Every row gives one point. Each copy is the shape, with its points in the same order, stretched, turned, moved and blurred by noise. Is it also mirrored, or only turned?
In the rows, 128 means zero.

Shape (8 x 3):
[[116 130 153]
 [162 127 127]
 [162  98  87]
 [100 145 147]
 [100 164 139]
 [147 148 123]
 [104 146 145]
 [176 116  95]]
Copy 1 (8 x 3):
[[141  97 153]
 [161 157 142]
 [151 178 100]
 [120  92 159]
 [110 102 171]
 [144 152 154]
 [123  95 160]
 [161 189 119]]
Copy 1 is: only turned
Copy 2 (8 x 3):
[[114 146 144]
 [142  92 151]
 [136  58 120]
 [125 162 133]
 [143 165 131]
 [151 112 144]
 [125 159 134]
 [151  59 135]]
Copy 2 is: only turned
Copy 3 (8 x 3):
[[102 158 128]
 [154 153 114]
 [174 106 126]
 [ 80 156 109]
 [ 84 155  82]
 [133 155  94]
 [ 80 157 110]
 [181 129 109]]
Copy 3 is: only turned

Shape (8 x 4):
[[155 148 118 154]
 [105 133  81 133]
 [109 130 135 178]
 [145 199 152  96]
 [107 159 133 133]
 [189  92 131 128]
 [137 100 150 120]
 [144 118 114 136]]
Copy 1 (8 x 4):
[[127 131  91 105]
 [110 182 142 128]
 [ 76 122 129 119]
 [188 115 121  46]
 [122 134 148  91]
 [144 115  72 174]
 [125 109 127 160]
 [124 143 108 143]]
Copy 1 is: mirrored
Copy 2 (8 x 4):
[[157 137  99 144]
 [ 88 118 120 148]
 [132 179 133 163]
 [141 158  96  76]
 [111 167 124 123]
 [199  82 143 142]
 [153 124 170 129]
 [145 113 129 143]]
Copy 2 is: only turned

Shape (13 x 8):
[[142 135 153 143 194 130 116 130]
 [115 188 115 186  83 140 137 130]
 [103 178  98 145  96 154 146 140]
 [155 163 121 114 161 121  97  96]
 [190 148 137 115 162 118 130 130]
 [ 89 164 136 127  66 137  80 179]
 [172 127 149 147 183  97 118 144]
 [141  96 100 122 122 159 149 110]
 [172 113  96 117 147 190 121  86]
 [122 116 130  98 145 128 142  93]
 [155  95 156 105 135 177 149  98]
 [129 113 132 107  99 176 133 100]
 [112 148 140  99 149 144 140 143]]
Copy 1 (13 x 8):
[[166 127  96 142 135 108 165 121]
 [118 147  81 142  88 132  82  82]
 [108 153  84 141 104 113  83 119]
 [162  77  77 113 130  86 136 104]
 [172  99 102 150 102  74 150 121]
 [113 110  83 142  84 173  90 157]
 [166 110  96 155 109  96 181 111]
 [111 123 142 140 133  78 117 118]
 [138  86 134 147 167  65 103 100]
 [133 121 130  98 126  86 137 131]
 [151 127 183 131 135  93 114 134]
 [126 117 158 121 130 105  91 130]
 [144 146 105 130 117 108 124 163]]
Copy 1 is: mirrored
Copy 2 (13 x 8):
[[ 92 138 139 138 152 166  90 149]
 [148 131  80 193  74 104  97 121]
 [138 147  83 144  65 114 119 116]
 [135 167 146 142 123 155  82 106]
 [129 173 154 161 144 156 111 154]
 [180 134  85  87  99  86  80 141]
 [113 143 144 152 177 155 101 156]
 [138 131 134 137  94 162 164 122]
 [141 160 144 152  87 203 147 120]
 [118 139 173 124  98 142 127 109]
 [129 138 178 138  81 170 155 164]
 [156 133 151 130  60 152 135 135]
 [110 156 136 106  98 130 113 148]]
Copy 2 is: only turned

Shape (16 x 11):
[[134 101 108  93 136 176 143 137 130 120 139]
 [174  80 152 164 132  97 174 142 167 112 159]
 [179 128 182 101 123  98 136 151 102 109 109]
 [132 134 178 129 148  98 126 137 152 177 158]
 [146 121 130 103 111 140  90 163 177 184 167]
 [170 103 142 132 157 107 122 109 103 162 156]
 [148 120 163  98 104 104 115 105 122 152 114]
 [120 137 165 164 153 152 109  96 148 107 154]
 [144 121 108  90 143 112 104 105 152 153  79]
 [171 151 166 156 121 170 143  94 104 105 143]
 [143 115 180 152 129 123 140 131 137 115  84]
 [108 129 115 160  93  91 109 133 111 130  83]
 [111 158 124 170 107 149 175  89 105 180 116]
 [114  82 131  91 159 172 142 114 123 157  83]
 [170  97 117  97 106 132  88 147 112 142 154]
 [135  86 132 120 139 134 163 111 144 126 135]]
Copy 1 (16 x 11):
[[142 170 116 103 141 136 147 101  75 141 166]
 [162 107 103  95 118 123 182 119 146 123 180]
 [157 127 166  73 133 119 146 104 125  96 108]
 [106 124 159 101 126 125 140 133 168 149 166]
 [119 146 148  90 110 174 115  93 142 166 182]
 [127 121 128 111 179 128 147 101 155 133 170]
 [111 130 148  95 128 106 122  80 137 127 128]
 [123 121 131 171 118 123 128 130 105  91 181]
 [124 158 106 104 126 113  83 107 125 136 130]
 [166 127 157 173 132 111 146  86 111 107 157]
 [151 102 140 109 100  91 120 136  94 118 135]
 [122  82  93 129  94 131 122 120 109 136  85]
 [124 108 124 193 112  94 138 112 123 201 132]
 [106 158 126 101 144  87 110 125  69 164 156]
 [138 135 135  73 156 177 127  65 115 129 147]
 [128 137 109 105 130 104 155 103 106 139 171]]
Copy 1 is: mirrored
Copy 2 (16 x 11):
[[101 116 115  78 141 168 110 117 135 110 124]
 [177  85 159 150 126 129 171  72 151  93 103]
 [191 147 175 104 109 130 174 134 116 131  83]
 [187 133 181 142 155 132 125 111 161 146 158]
 [142 122 158 144 124 180  83 104 186 155 148]
 [185 140 150 141 142 131 130  74 104 149 137]
 [144 147 167 120 132 125 159 110 135 175 121]
 [118 170 156 151 157 114 114 106 141  87 121]
 [126 150 119 115 161 114 132  95 154 196  90]
 [129 190 133 116 118 136 159 106 118  63 135]
 [148 150 148 142 152 126 186 132 144 108  83]
 [134 118 124 155 119  94 160 171 119 143 107]
 [131 162  88 141 149 115 172 147 140 111 202]
 [103 138 121 107 211 167 143 126 116 153 124]
 [139 116 144 123  92 159 107 109 111 159 117]
 [120 107 142 119 153 131 153  91 132 124 125]]
Copy 2 is: only turned
Copy 3 (16 x 11):
[[134 135  89  69 150 125 130 172 138 126 131]
 [157 105 128 118 187 141 152  86 189 106 173]
 [158 101 160  98 183  88  83  95 100  74 115]
 [153  89 173  82 167 167 120  80 122 149 167]
 [173 132 158  56 120 156  87 120 153 162 160]
 [140  63 107 101 140 145  96  84 113 108 172]
 [134  80 160  74 140 134  98  89 119  90 109]
 [ 81 123 146 117 170 202 127 122 111 131 176]
 [117  99 118 107 132 133  96 101 119 130  71]
 [136 111 113 112 158 180 131 133  85  56 162]
 [137  91 183 135 186 138 139 125 113  92 119]
 [101 104 171 156 120  94 120  99 103 129 128]
 [144  79 118 135 111 155 193 120  77  94 146]
 [127  59 106  78 158 133 143 182 112 136  88]
 [145 112 116  71 117 109  61 127 148 106 161]
 [127  94 107  83 163 144 155 126 151 115 130]]
Copy 3 is: only turned

Shape (16 x 12):
[[129 140 127 167 113 135 135 124 128 109 132 135]
 [124 149 117 125 110 129 153 134 176 134 133 133]
 [180 132 112 110 111 133 158 125  98   7 116 116]
 [133 130 111 121 137 120 155 140 108 135 124 133]
 [137 104 113 116 107 133 107 121 121 143 115 129]
 [154 113 116 119 121 141 139 127 114 108 153  77]
 [122 117 119 131 116  63 150 156 110 104 124 138]
 [158 121 119 116 110 139 120 119 120 149 140 146]
 [122 112 116 116 108  95 105 109 142  91 158 135]
 [117 149 110 118 157 116 157 133 103 132 123 147]
 [117 136 116 118 123 132 148 109 137 146 113  93]
 [140 139 228 139 126 141 142 132  98 150 130 148]
 [136 109 128 132 126 135 157 127 161 145 118 145]
 [166 137 133 116 124 126  81 140 110 155 123 107]
 [118 122 118 109 148 143  83 152 117 125 136 107]
 [140 145 145 123 224 137 140 124 113 151 118  88]]
Copy 1 (16 x 12):
[[160 154 122 141 141 133 141 150 131 117  98 147]
 [120 116 137 148 108 140 165 148 111 140 116 152]
 [195 142 125  96  90 187 173  89 191  81 109 101]
 [148 125 120 104 121 115 140 126 118 114 132 101]
 [133  96 134 116 112 140  93 129 126 119 116 117]
 [154 125 103 138 101 115 128 114 166 111 130 127]
 [185 121 108  89 110 113 144 130 130 136  87 110]
 [144 111 151 127 116 129 100 119 119 109 127 140]
 [145  89 135 121 116 126 141 126 156 112  56 154]
 [132 128 119  96 139 106 156 123 104 114 122 100]
 [101 121 110 148 107 128 139 135 111 123 125 105]
 [123 213 180 131 119 120 118  91 123 140 119 122]
 [123 118 159 137 109 134 138 158 127 137 122 122]
 [161  96 135 125 131 145  75  82 116 147 138 124]
 [129  99 113 107 148 137 122 114 150 137 121 144]
 [126 122 135 130 158 106 148  90 129 145 147  55]]
Copy 1 is: only turned
Copy 2 (16 x 12):
[[104 112 139 144 106 136 147  84 136 132 120 122]
 [ 90 144 175 155 117 125 130 121 146 186 136 125]
 [158 122 143 137 120 242 131  66 103 167 103  84]
 [132 146 123 156 107 134 144 134 128 153 112 160]
 [105 124 112 144 139 123 119 141 137 143 124 122]
 [108 103 108 133 107 163 163 123 100 171  89  96]
 [149  88 158 167 106 138 117 131 113 167 149 153]
 [ 95 143  90 159 136 136 134 120 131 159 138 141]
 [ 98 107 162 148 140 124 103  99  89 169 161 114]
 [144 174 130 149 102 118 144 122 121 142 121 180]
 [105 146 131 123  94 116 123 130 144 172 104 111]
 [102 113  64  81 104 156 157 107 146 131 185 180]
 [ 98 135 149 151 142 127 129 137 163 188 112 159]
 [139 126  84 129 130 125 164 134 122 130 169  99]
 [135 132 141 123 135 112 172 151  91 103 133 114]
 [177 182 106  88 115  95 203 136 124 153 107 166]]
Copy 2 is: mirrored
